Each point is reached from the start by the listed moves, each made once or not at all, plus a little noise. Is the number of moves made odd or even? Then give how often each move was made.

Moves:
(1): [ 8.2 -1.7  2.3  2.9  1.2]
(2): [0.3 3.7 1.2 0.2 2.3]
Start: [ 1.8  2.9  2.8  0.7 -1.2]
Points:
[2.0 6.6 4.1 1.0 1.2] => odd (0, 1)
[ 1.8  2.9  2.8  0.8 -1.1] => even (0, 0)
[10.4  4.9  6.4  4.0  2.0] => even (1, 1)

Moves:
(1): [ 4.9 -0.3 -1.8 -2.1  0.3 -2.1 -2.1 -1.5  2.1 -0.9  2.8]
(2): [ 0.6  5.0 -2.1 -2.1  4.5  6.3  1.2 -0.6  1.1  0.6 -1.1]
(3): [ 1.6  0.4  3.1 -3.2  0.6  1.7 -2.3  4.0  0.2 -2.1  0.7]
(4): [ 5.9  3.9  1.4  4.4  0.2 -1.2  0.2 -1.9  0.4  1.7 -2.6]
(5): [-1.3  0.2  0.4 -1.6  4.0  1.4  0.1 -1.6 -2.8  0.9 -4.0]
(6): [ 2.0 -7.0 -4.9  1.3  0.7  1.8 -1.5  1.2  1.1  2.0 -1.7]
(7): [ 2.2 -0.5  4.0  2.4 -2.7  0.0  5.5 -2.9  1.9 -1.2 -1.2]
(8): [-2.7 -0.1 -1.5 -1.8 -1.2 -0.9  4.7  3.9 -2.9 -2.2 -1.7]
(9): [-2.7  0.3  1.1 -3.5  4.1 -2.7  0.1  3.1  4.9 -0.6  4.6]
Start: [ 1.8  1.3  3.2 -1.9  1.0  1.3 -2.0 -2.4 -0.7 -1.7  3.5]
Points:
[  7.8  -1.0  -4.0 -10.0   6.2   7.7  -1.6   4.4   0.6  -4.4   2.6] => odd (1, 1, 1, 0, 0, 1, 0, 1, 0)
[ 3.7 -1.5  1.5 -4.1  7.5  6.8  3.4 -1.5  8.4 -1.3  4.1] => even (0, 1, 0, 0, 0, 1, 1, 0, 1)
[15.4 -2.6  3.2 -0.9 -0.4  0.1  2.3  0.7  2.3 -4.7 -0.9] => even (1, 0, 1, 1, 0, 1, 1, 1, 0)
[10.4 -1.2 -1.9 -4.2  7.2  8.4  1.4 -8.1  2.3 -0.5 -1.6] => odd (1, 1, 0, 0, 1, 1, 1, 0, 0)
[ 4.6 -1.0 -1.7 -8.7 11.2  5.0  6.1 -0.5  4.6 -3.4  1.2] => odd (1, 1, 0, 0, 1, 1, 1, 1, 1)

Moves:
(1): [ 2.2  0.9  1.8 -1.8 -3.0  2.2  1.3  0.3 -2.5  2.2 -0.4 -0.2  0.9  1.7
  1.0 -3.2  2.5 -2.0  1.4  3.5]
(2): [ 0.6  2.3 -0.3  1.1  0.9 -2.1 -5.5 -0.3  2.2  1.2 -3.6 -2.7  3.5  0.3
  0.0 -1.4  3.0 -0.9 -0.4  0.9]
(3): [-3.2  1.2 -1.3 -2.2  1.0 -0.1  1.0  0.6 -3.9  2.3  0.3 -3.7  1.0  1.0
  1.2  0.9 -0.3  0.8  1.2 -2.7]
(4): [ 0.1 -0.4 -1.0  1.9 -2.9  2.2 -1.3 -1.0 -0.6 -2.1 -1.6  2.0 -5.0 -4.9
  0.0  2.3  0.8 -0.6 -1.0 -1.5]
(5): [-1.6  2.1  2.9  2.3  2.0 -0.3  0.4 -0.7  0.5  1.6  1.5  1.2  0.1 -1.9
  2.8 -1.1  2.4  0.5  2.0  0.3]
(6): [ 0.5 -1.4 -2.1 -0.7  4.7  4.5  1.9 -0.5  0.5 -0.3 -0.3 -1.6 -0.8 -2.1
 -2.7 -1.0 -2.3 -0.4 -0.1  0.5]
(7): [ 0.8  4.2  4.4  0.0 -1.4 -3.8  3.3  1.8 -0.1 -2.3 -1.1 -3.5  3.1  2.1
 -0.4 -4.1 -5.6  0.1 -1.6  2.3]
(8): [-3.4 -0.8 -1.3  1.7  0.6  0.3 -1.8  4.1  0.8 -2.5  2.6 -4.7 -0.2  4.4
  4.6 -0.9  1.7 -2.2  1.9  2.7]
(9): [ 0.9 -0.9  1.6  2.1 -1.0  2.0  0.7  1.8  0.9 -1.4 -0.5 -0.1  1.4  0.0
 -0.5  3.4  0.4 -2.4  0.6 -1.6]
(10): [-0.5 -1.7 -2.1  1.0 -0.9  2.7  4.7  3.1  2.7  4.7  2.8  2.2 -0.3 -1.3
  0.0 -1.1 -0.5  5.5 -1.0  0.6]
(11): [-4.2 -1.5  4.1  1.0 -4.6  5.2 -0.9  3.0 -1.7 -1.3  3.0 -2.1  3.0 -1.5
 -3.6 -2.4 -1.6  0.9 -1.9  0.8]
(12): [-2.4  6.7 -1.9 -1.8 -3.1  0.2 -0.8  0.3 -3.5 -4.5  0.4  3.8  0.9  0.9
  2.4  1.2 -0.4 -2.9 -2.5 -1.2]
(13): [-1.0 -1.1 -1.8  5.3  2.5  0.0 -4.0 -2.0 -2.6 -2.5 -0.9 -1.4  2.6  1.1
 -1.0  0.1  1.8  2.2  2.6  0.4]
(14): [-0.5  2.5 -3.1  5.3 -2.4  1.0  0.3 -0.3 -0.6  2.5  5.3 -0.4 -0.9  2.0
 -1.5  1.1  1.2 -4.7 -1.9 -1.9]
(15): [ 1.7 -1.0 -2.5 -1.5 -1.4  0.6  3.3 -1.0  1.4  2.3  3.4  1.4 -0.5 -3.5
  4.3 -4.5 -0.2 -3.4 -0.6 -5.6]
(16): [ 1.6  0.1 -3.5 -0.8  1.3 -3.2 -1.6  0.4  0.8 -0.5  3.2 -2.9  1.4 -4.3
  3.0  4.1 -0.1  2.1  0.5  0.9]
(17): [ 2.1 -2.6  1.4 -1.3  0.4  1.5  1.4 -0.7  1.6 -4.9 -2.0 -1.5  0.6 -2.2
 -1.2 -1.5  5.0  1.9 -5.2  3.1]
(18): [ 2.6  2.1  1.5 -1.0  1.6  2.5 -0.2 -0.7  1.1 -1.0 -0.1  0.1 -1.6  3.9
 -0.7 -1.2 -1.4  1.1 -0.9  0.5]
(19): [-0.9  0.7 -0.2 -2.0 -2.5  3.9  1.5 -1.9  3.3 -2.2  0.0 -1.3  0.4  2.2
 -2.3  1.8  0.6 -0.3  2.1  0.8]
(20): [-1.0 -0.2  2.2  0.5 -3.4  0.3  0.3 -2.3  0.3  3.6 -0.1 -1.8  2.5  0.2
  2.6  0.8 -1.8 -0.5 -1.6  2.0]
Start: [-3.8 -2.9  4.1 -1.9 -1.8  0.2 -1.4  4.2 -2.8 -1.0 -0.1  2.1 -3.3 -1.2
 -0.4 -1.0  3.6  2.4 -2.8 -1.9]
Points:
[ -2.6   3.7  11.0  -3.1  -4.5   3.3   1.3   6.0  -5.6   4.6  -6.1 -10.5
   9.6   1.8   0.8  -6.4  -0.6  -2.5  -2.8   3.5] => odd (1, 1, 1, 0, 0, 1, 1, 0, 1, 0, 0, 0, 0, 0, 0, 0, 0, 0, 0, 1)
[-10.0  -0.4  -4.8  -1.5  -7.9  15.3   0.9   4.5  -8.3  -0.2  10.2  -2.1
  -0.1 -11.5   5.4  -1.9  -2.6   7.1  -7.5  -7.2] => odd (0, 0, 1, 1, 0, 1, 0, 0, 0, 1, 1, 1, 1, 0, 1, 1, 0, 1, 0, 1)
[ -5.7   2.0   4.8  -4.2 -15.2  11.3   6.1   5.3  -1.6   1.0   1.8   4.7
   2.7   2.7   3.0   1.6   4.0  -0.5  -3.6   2.1] => even (1, 0, 0, 0, 0, 0, 0, 0, 1, 1, 0, 1, 0, 0, 0, 0, 0, 0, 1, 1)
[ -3.2   4.9   3.6  10.5  -3.7   2.8  -2.7  10.1  -1.5   1.4   5.1  -8.4
   3.6  13.6   2.1 -11.8   6.7   0.8  -2.8   7.4] => even (1, 1, 0, 0, 0, 0, 1, 1, 0, 1, 0, 0, 1, 1, 0, 0, 0, 1, 0, 0)
[  0.8  -3.9  -1.4   7.0  -6.7  11.0   9.8   4.2  -3.1  -1.2   5.4  -1.1
  -3.7  -7.7  -2.0 -13.1   6.1   1.4 -10.0  -0.7] => odd (1, 0, 0, 1, 0, 1, 1, 0, 0, 1, 0, 0, 1, 1, 1, 0, 1, 0, 0, 0)
[-0.7 -1.5  6.3 -4.7 -5.6  1.1  9.2 11.9 -3.4 -0.9  2.8 -7.4  4.3 -3.7
  3.0 -2.2  5.0  8.5 -6.9  4.1] => odd (1, 0, 1, 0, 0, 0, 1, 0, 1, 1, 0, 0, 0, 0, 0, 1, 1, 0, 0, 0)
[-5.3 -2.7  3.5  3.6 -9.1  7.5  1.5  9.5 -2.3 -2.0 16.6 -7.5  1.2 -6.3
  8.7 -9.3 14.8 -4.3 -6.8  2.3] => even (1, 0, 0, 0, 1, 0, 0, 1, 0, 0, 1, 0, 0, 1, 1, 1, 1, 0, 0, 0)
